Each row is a point. Each copy is the shape, with its points in the same order, turned, moved and blurred by noise. Say if it was mirrored as well.
In the rows, zero is written as 128.

Shape:
[[146 101]
 [171 102]
 [137 119]
 [175 227]
 [112 128]
 [125 111]
 [123 156]
 [114  99]]
Copy 1, 8 rows:
[[129 126]
 [155 147]
 [119 125]
 [ 62 232]
 [ 84 109]
 [115 111]
 [ 79 138]
 [114 100]]
Copy 1 is: only turned
Copy 2, 8 rows:
[[131 112]
 [119  93]
 [127 132]
 [ 23 182]
 [144 153]
 [145 134]
 [110 165]
 [161 130]]
Copy 2 is: mirrored

Shape, 7 rows:
[[135 166 172 107]
 [ 67 150  80 117]
 [163 103 155 135]
 [115 125  84 118]
 [ 75 167 103 146]
 [163 131  90 119]
 [170 168 191 148]]
Copy 1, 7 rows:
[[140 139  70  77]
 [ 83  76 102 145]
 [151 178 121 135]
 [123  98 132 152]
 [ 68  89 113 111]
 [160 108 146 130]
 [147 181 100  61]]
Copy 1 is: mirrored
Copy 2 (7 x 4):
[[114 120 121  69]
 [ 77  64 165 146]
 [150 147 104 122]
 [121  91 145 145]
 [ 61  65 122 131]
 [157  87 124 144]
 [142 115  59  70]]
Copy 2 is: only turned
Copy 3:
[[ 83 141 140 163]
 [162  60 131 144]
 [103 160 175 101]
 [165 106 142 121]
 [124  60 118 133]
 [159 151 126 111]
 [ 47 163 131 128]]
Copy 3 is: mirrored
Copy 4 (7 x 4):
[[ 92 142 200 157]
 [134 232 149 119]
 [121 100 141 137]
 [119 184 127 112]
 [146 208 182 114]
 [ 93 147 129  95]
 [100  94 217 130]]
Copy 4 is: only turned

Shape (12 x 6):
[[133 106 161 102  93 112]
 [112  56 140 168  95  71]
 [159  65  93 120  75 168]
 [ 71 128  89 136  83 121]
 [128 140 139 112 138 144]
 [157 159 119 143 136 133]
 [ 69 140 176 107 184 105]
 [180  84 159 138 157 153]
 [144 115 162  94 106  81]
 [159  53 134 167  82 109]
 [134 132 187  87 128 107]
 [ 76 124 116 170  79 155]]
Copy 1 (12 x 6):
[[ 87 103  92 132 173 105]
 [118 114  94 221 198 110]
 [129 180  71 139 135  76]
 [115 137  52 161 146 181]
 [125  93 112 116 124 128]
 [136 125 148 120 135 148]
 [123  12 106 148 135 156]
 [159  99 144 137 140  58]
 [ 67  91 119 148 166 107]
 [134 150 104 191 189  76]
 [ 87  55 120 113 166 110]
 [161 138  49 145 171 168]]
Copy 1 is: mirrored
Copy 2 (12 x 6):
[[161 123 123  87 138 124]
 [121 173 131  80 177  60]
 [152 135  97 122 226 153]
 [124 101  59 129 160  73]
 [133 100 129 141 126 141]
 [ 90 114 109 134 128 156]
 [134  81 171 146  80  73]
 [127 151 180 141 161 165]
 [145 114 139  61 130 123]
 [126 188 123  88 198 112]
 [158 108 152  94  98 132]
 [137 140  57 160 151  86]]
Copy 2 is: only turned

Shape, 11 rows:
[[146 108 134 145 144 154 152  72]
 [ 68 126 174 107 119  92 129 178]
 [115 123 175 119  56 124 136 158]
 [ 80 103 146  79  94 133 135 182]
 [183 176 119 132 169 131 177  90]
 [101 113 205 131 122 104 147 164]
 [103 135 168 116 106 158  85 136]
 [159 118  64 192 149  91 175 130]
 [112 146 139 159 128 177 174 121]
 [135 177 109 181 159  88 168 101]
 [180 160 140 161 176 159 143 130]]
Copy 1 (11 x 8):
[[113 154 106 148 162 109 179 144]
 [180 114 120 150  94 103  87  67]
 [120  77 118 179  84 108 116  93]
 [128 106 126 162 115 115  58  81]
 [137 131  80 119 177 171 206 115]
 [178 100 122 179 114  83 127  75]
 [145 125 152 185  94 141 111 133]
 [ 96 154 120  72 149 112 206  54]
 [115 164 104 186 141 136 163  89]
 [154 160  85  97 124 142 215  79]
 [147 134 144 153 171 171 200  99]]
Copy 1 is: only turned
Copy 2, 11 rows:
[[165  74 140 130 107 168 128 114]
 [ 95 185 158 140  81  93 148 130]
 [103 183 120 127  87 142 102  85]
 [ 80 186 129 163 115 121 110 136]
 [146  66 109  75 102 177 186 136]
 [121 166 142 141  45 109 134 126]
 [126 140 108 155 115  93 128  80]
 [132  75 186  36 113 163 111 154]
 [ 91  75 134 129  86 151 128  91]
 [129  80 179  52  94 147 179 116]
 [138  55  97  80  83 123 147 132]]
Copy 2 is: only turned
Copy 3 (11 x 8):
[[158 141  66 168 129 111 160 135]
 [122 155 210 136 143 134 154 158]
 [ 87 127 159 123 188 111 182 147]
 [128 162 186 129 197 151 151 140]
 [162 192  82 159 100  74 178  80]
 [106 163 169 146 149 111 167 192]
 [150 102 169 159 176  96 150 131]
 [ 91 175  65 122  89 127 110  95]
 [114 155 111 207 145 111 160 108]
 [105 161 107 150  55 105 164  86]
 [143 180  99 183 119  54 124 106]]
Copy 3 is: mirrored

Shape, 16 rows:
[[121 151 122 119 111 163 139 148 140 130  79]
 [126  83  68 175 131  36  70 128 158 179 125]
 [112 184 123 145 144 181 118 115 103 173 143]
 [ 99 113  59 131 110  59  52 130 118 120 137]
 [117 163  96 143 185 150 158 116 120 111 102]
 [133  70  95 101 162  87  82 161 134 129 179]
 [102  96  92 143 129  75  65 150 181 139 119]
 [183 175 184 120 140 133 135 104 155  83 185]
 [162 114 165 154 121 142 146 130 115  99 142]
 [132  66  94 134 119  85  54 129 124 127 103]
 [135 140 178 129 107  87 179 136 113 106 165]
 [ 92 163 151 158 179 154 105 139 105 150  85]
 [121 185 150  91 168 147 133 100 112 180  67]
 [110 130 198 130 129 127 157  72 140  77 189]
 [ 94  68  83 133 125  98  87 152 165 138 165]
 [103 149  96 140 155 186 147  79 108 185  80]]
Copy 1 (16 x 11):
[[144 128 112 162 142 166 127  78 145 152 147]
 [ 35 132 113  48 129 150  72 131 204 119 132]
 [197 131 128 140  98 144 113 127 160 138  98]
 [ 54 107 136  93 157 173 112 185 196 127 139]
 [153 144 152 146 146 158  76 113 116 166  99]
 [ 37 132 159 135 108 114 105 177 145 109 160]
 [ 48 106 126 109 153 135  84 121 199 115 151]
 [149  81 179 112 131  85 172 104  80 112 117]
 [135 164 156 120 150 109 158  96 112 120 133]
 [ 33 151 139 107 153 139 128 142 202 150 140]
 [137 138 106 100 158 115 158 134  73 100 148]
 [180 148 117 146 147 113  80 117 175 177 120]
 [158 120  80 161 109 134 114 102 133 206  90]
 [144 121 142 128 184  79 162 123  78  72  74]
 [ 47 132 136 132 133 139  93 145 175  68 147]
 [163 166 106 160 111 175  91  97 166 164  63]]
Copy 1 is: mirrored
Copy 2:
[[101 123  74 132 163 117 147 141 136 146 165]
 [ 77 161 203  94 101 121 222 138 157 220 135]
 [170 145 101 111 190 126 185 101 121 116 135]
 [ 87 167 196 140 156 147 167 145 169 217 113]
 [105 125 133 126 186  89 164 125 146  85 155]
 [ 82  95 184 113 125 123 154 104 139 190  67]
 [ 81 153 158 122 125  95 180 131 159 229 121]
 [208  93 129 139 108  81 119 154 145 114 105]
 [137 125 128 122  97 115 110 139 108 110 131]
 [ 70 145 178 134 109 140 145 101 158 210 147]
 [147 100 139 145 108 121 140 203  88 117 112]
 [130 150 126 123 188  82 157  91  92 141 182]
 [153  85 105 150 191 115 200 101 112 131 205]
 [170 124 134 201  98  92 144 148 109  93  82]
 [ 67 142 147 126 123 121 177 119 142 202  70]
 [113 145  89 129 184 132 220  83 133  96 184]]
Copy 2 is: mirrored
Copy 3:
[[119 100  52  96 163 132 126 140 136 114 136]
 [172 105 169 133  74 121 124 197 185 108  74]
 [128  56  57 124 114 106 134  65 152 138 149]
 [126 119 139 155  81 114 103 176 183  57 119]
 [ 83  77  83  99 133  97 180 106 131 115 116]
 [128 138 166 168 128 152 147 127 213  86 110]
 [151  87 146 133 108 146 135 201 199  87 118]
 [160 101  98 190 193  68 197 109 145 123 184]
 [125 141 105 136 171  76 160 121 147 159 170]
 [149 148 147 104 100 113 113 169 193  80 122]
 [126 140 114 192 156 110 160 135  93 152 171]
 [113  84  66  83  89 136 184 111 156 136 168]
 [164  96  39  84 120 142 175  85 108 103 134]
 [135  99 159 158 177  91 165  99 101 121 221]
 [121  95 173 146 134 156 106 164 203  99 116]
 [124  66  72  53 117 107 129  71 115 123 107]]
Copy 3 is: mirrored

Shape, 15 rows:
[[142 164 155 192 119 159  88  69 144 188 112 157]
 [ 81 124 162 177 186  78 155  51  50 103 117 107]
 [140 141 110  87  99 158 138  72  93 132 123 174]
 [121 109 185 192 136 131 107  90 145 115  93  96]
 [166 139 151 124 163  99 153  54  75 126  88  90]
 [ 93 180 136 169  89 172 113 163 103 150 171 168]
 [114 175 100  99 167 168 146 141 148 142 135 140]
 [ 73 143 150  94 171 102 164 141 151 142 112 147]
 [140 140 148  97 165  66 108 149 101 119  99 114]
 [161 175  98 169  90 122 107 155 121 161  89 152]
 [101 171 125  94 166 155  98  90 156  83 128 150]
 [ 94 119 153 190 105  82 133  92 117 165 180  97]
 [ 71 191  95 149  89  93 123 140  49 107 119 114]
 [112 123 119 149 174 157  86 115 120 159  75 134]
 [ 87  98 121 143 141  66 158 150 115  81 172 181]]
Copy 1, 15 rows:
[[108  44  98 160 104 106 167 155 105 177 105  69]
 [105  90 228  95  40 109 155 160 105 212 175 121]
 [121 121 116  73 113  77 143 162 140 130 115  42]
 [134  70 131 150  98 105 171 106 109 192 138 149]
 [101 151 161 111  41  86 177 119  93 191 156  59]
 [ 86  48 135 126 160 115  72 188 125 100 111 105]
 [124 141 123 119 129 168 144 146 152  95 139  67]
 [127 119 184 126  73 157 151 130 167  92 112 111]
 [111 155 140 153  33  92 132 137 142 108 177 118]
 [126 126 101 193 121  86 107 186 140 147 113  71]
 [178  95 107  82  95 138 163 131 130  84 156  98]
 [ 83  78 155 122  60 138  98 163  90 198  89 147]
 [138 114 187 119  91 102  39 182 124 152 165  81]
 [120  90 114 154  91 131 169 139 177 163 168  92]
 [132 139 189  86  94 107 134 209 146 106 125 178]]
Copy 1 is: only turned
Copy 2:
[[166 154 113 170 138 100 125  81  76 103 142 191]
 [ 84 198 126 163 122 135  65  58 221 165 150 171]
 [137 173 138  91 125  60 110 130 112 165 135 119]
 [111 131 152 171 158 158  81 104 134 116 130 194]
 [ 92 172 143 163 167 132 108  86 157 191 180 126]
 [160 126 133 146  37  94 126 105 110 102  77 142]
 [ 97 158 126 147 117  85 142 130 123  84 110  74]
 [ 87 161 108 108 124 150 106 103 159  78 115  84]
 [107 108 133 133 122 149 101 110 176 131 180  83]
 [153 127 182 145  80 108 128  94  74 102 174 116]
 [139 168 125 154 152  85  82 164 154  91 108  94]
 [104 170 108 150  64 174 127 118 145 134 146 208]
 [121 160 160 156  14 117  53 102 138 144 152 101]
 [ 94 118 127 153 145  73  89  92 120  82 158 147]
 [121 165 170  79  65 140 117 129 225  94 129 135]]
Copy 2 is: only turned
Copy 3:
[[119  67  66 101 139 119 135 128 178  65 143 162]
 [ 47 178 126  45 111  69 102  78 131 137 121 145]
 [133  71 147 114 128 118 180 118 102 151 145 156]
 [ 94 144  94 106 110 103  86 124 158  74 173 100]
 [ 83 131 105  79  67  67 139 145 106 142 110 127]
 [150 112 132  85 207 191 117 145 137 100 147 182]
 [188 109 149 133 151 111 105 155 146 152 108 172]
 [131 110 135 132 136 114  41 115 132 187 128 155]
 [120 119 140 106  88 114  53 143  69 124 100 141]
 [151  94  73 131 169 147 123 146  80  80 105 145]
 [153  89 194 117 143  66  96 135 144 115 147 151]
 [ 37 158 105 122 138 162 106 123 154 106 135 177]
 [108 168 131  83 192 116 114 134  45 113 128 196]
 [176 118  98 109 102  99  97  93 138  88 136 160]
 [ 84 142 192 124 167 164  73  71 106 147 100 118]]
Copy 3 is: only turned

Shape:
[[137 108 205 125 148 101 133 118  74  72 177 112]
 [177 131 190 132 194 130 196 154  62  74 147 131]
 [152  92 143 142 129 138  80 137 173 129 109  85]
 [ 91 155  97 106 131  86  98 113 188  95  97 111]
 [214  65 129 191 185 150 129  81 123 188 152  57]
 [127 135  97 100  84  59 142 143 126 177 135 149]
 [170  97 172 166 122 158  95 103 133 176 116  98]
 [100 125 102  85 120  95 116 140 138 114 142 139]
 [139 111 174 184 164 156 165 125 101 113 215 108]
 [140 129 117 140 128 154  69 100 104 175  99  54]
 [131 120 101 145 117 130 109  54 171 136  93 146]
 [116 119 116  98  71  93 142 124 142  61 105  94]
 [115 166  72 110  69  68 163 125 123 140 151 142]
 [154 149 169 198 147 101 149 140 114 101 156 116]
 [ 74  93  71 158 105 105 101 127 146  95  81 142]
 [165 119  78 153 102 136  47 111 151 108 131 128]
 [108 151  91  75  88 138 165 138 162 132  95 127]]
Copy 1 (17 x 12):
[[131 114 134  84 170 155 108  77  60 159  89  69]
 [124 145 167  95 138 108 102  18  95 146  56  95]
 [155 130 169 156 104 131 134 191  96 122 116  77]
 [ 62 113 137 132  82 168 101 192  85 104 137 123]
 [239  89 153 118 102  56  69 155 124 108  68  58]
 [136  90 123 118  91 146 114 106  98  62 214 125]
 [218 129 139 140 135 125 125 163 130 122 112  95]
 [ 85  92 118 141  97 154 139 123  75  93 153 103]
 [151  80 121  95 142  89 113  79 132 184  87  64]
 [194 156  93 157  83 149  85 182 111 108 115  76]
 [124 108 111 116 122 120 125 197 120  64 104 138]
 [ 71 154 125 126 142 119 105 153  44 111 165 107]
 [ 93 100  87  94  87 116 109 108  96  89 206 139]
 [133 133 160  64 113 123 103 100 130 157 114  86]
 [ 58 132 122 133 127 133 124 187 134  60 157  66]
 [140 136 111  93  83 118 173 201  94  82 122  74]
 [ 83 134 112 182 102 114 122 130  93  92 170 163]]
Copy 1 is: mirrored
Copy 2 (17 x 12):
[[100  92 197 146  93  72 128 127  81  98 161 121]
 [107  70 213 106  66  56 155  85 155  97 131 125]
 [136 167 123 117 165 122 134  95 121 151 196 123]
 [132 148 177 160 206 156  91 148 161 162 153 104]
 [193 124 104  47  87  83  84  44  92 166 184 118]
 [128 173 127 142  92 133  89 195 172 159 115 103]
 [172 142  90  83 126 113 145 107  97 122 181 111]
 [ 93 152 149 166 148 127  90 150 151 143 118 117]
 [147 113 180 122  63 109 119  60  74  96 122 141]
 [161  89  72 108 148 150 114 122 118 163 190 134]
 [169 152 133  80 200 134  90 145 124 136 121 100]
 [ 85 152 191 119 162 142  90 179 153 122 174 150]
 [119 154 166 127  99 171  73 199 165 151  95 118]
 [162 122 212 117  86 114 158 112 109 141 140 128]
 [140 170 153 136 209 123 106 163 140 166 113 186]
 [106 155 124  87 181 156 125 126  89 195 131 122]
 [110 158 140 123 155 170  89 153 211 108 128 125]]
Copy 2 is: mirrored

Shape, 15 rows:
[[149  89 141 123 145 143 167  75 113  79  74 107]
 [179 135 108  78 178  91 193 140 125 108  71 125]
 [ 87 136  80 128  85 165  99 114 141 101 146 113]
 [180 136 114 123 115 169 170  78 126 120 128 113]
 [174 118 112 122 146 140 120  76 117  85 129 160]
 [131 139 129 159  91 164  94 119  76 105 116 109]
 [124  85 147 148  83  65 103  93 174 154 128 113]
 [166  56 163  72 120 116 182 177 142 120  64 165]
 [182  65 163  52 142  98 133 162 174 133  93  92]
 [158  62 138  84 189 122 151 152 153 147  69 132]
 [140 101 174 147 103 101  88 112 188 188 104 126]
 [103 140 146 127 114 149 125  63  81 122 168 124]
 [118 135 186 110 101 100  85 106 208 138 102 124]
 [116 151 111 149 134 169 154  83 132 108 142 119]
 [109 136 142 179 104 150 107 137 140  87 180 109]]
Copy 1, 15 rows:
[[169 153  68 109 213 155  79 127 138 144 131 124]
 [205 181 132 108 157 102  90  82 145 142 121 157]
 [ 67 109 123 159 197 122 131 122  79 143 171 111]
 [161 127  75 161 184  98  95 140 114 103 129 121]
 [139 117  94  94 198  94 117 156 115 130 108 137]
 [ 83 103 102 142 189 146 122 156 160 114 169 137]
 [125 100  71 136 123 195 162 113  71 158 121 160]
 [200 128 101  88 108 129  50 117 137 208 167 146]
 [234 119 106 134 139 142 128 110 124 228 150 162]
 [215 180 107  94 131 134 120 140 127 200 156 136]
 [138 113  46 132  93 166 187 126 102 168 149 146]
 [ 71 129  89 173 183 136 110 167 132 137  92 125]
 [122 102  46 135 126 140 181  77 117 204 133 129]
 [111 145  94 155 188 117 119 131 117 107 126  80]
 [ 88  72 128 149 171 158 148 135 125 127 136  71]]
Copy 1 is: mirrored
Copy 2:
[[123 135  70 173 104 148 205 119 155 207 129 138]
 [131 155 114 204 123 148 128 112 221 214 152 136]
 [111  89  99  99 131 166 118 134  76 166 143 106]
 [ 78 147 110 136  80 116 160 148 140 193 137 126]
 [113 134 102 179 114 131 172 147 126 147 176 111]
 [113 110 113 138 103 164 152 149  79 148 114 182]
 [143 164 140 160 157 155 160 114  92 161  56  64]
 [181 114 123 203 111 173 157 178 218 216  88  94]
 [163 182 114 188  97 227 144 142 190 205  97  73]
 [175 148  64 205  97 171 126 131 206 188 100  96]
 [148 147 141 175 100 160 142 105 104 134  40  65]
 [ 85 127 101 102 145 140 181 137 122 113 123 145]
 [137 117 163 157 108 199 166  80 119 145  74  57]
 [105 113  99 108 110 116 153 108 127 164 146 127]
 [165 123 137  75 114 148 155 122  83 147 135 135]]
Copy 2 is: only turned
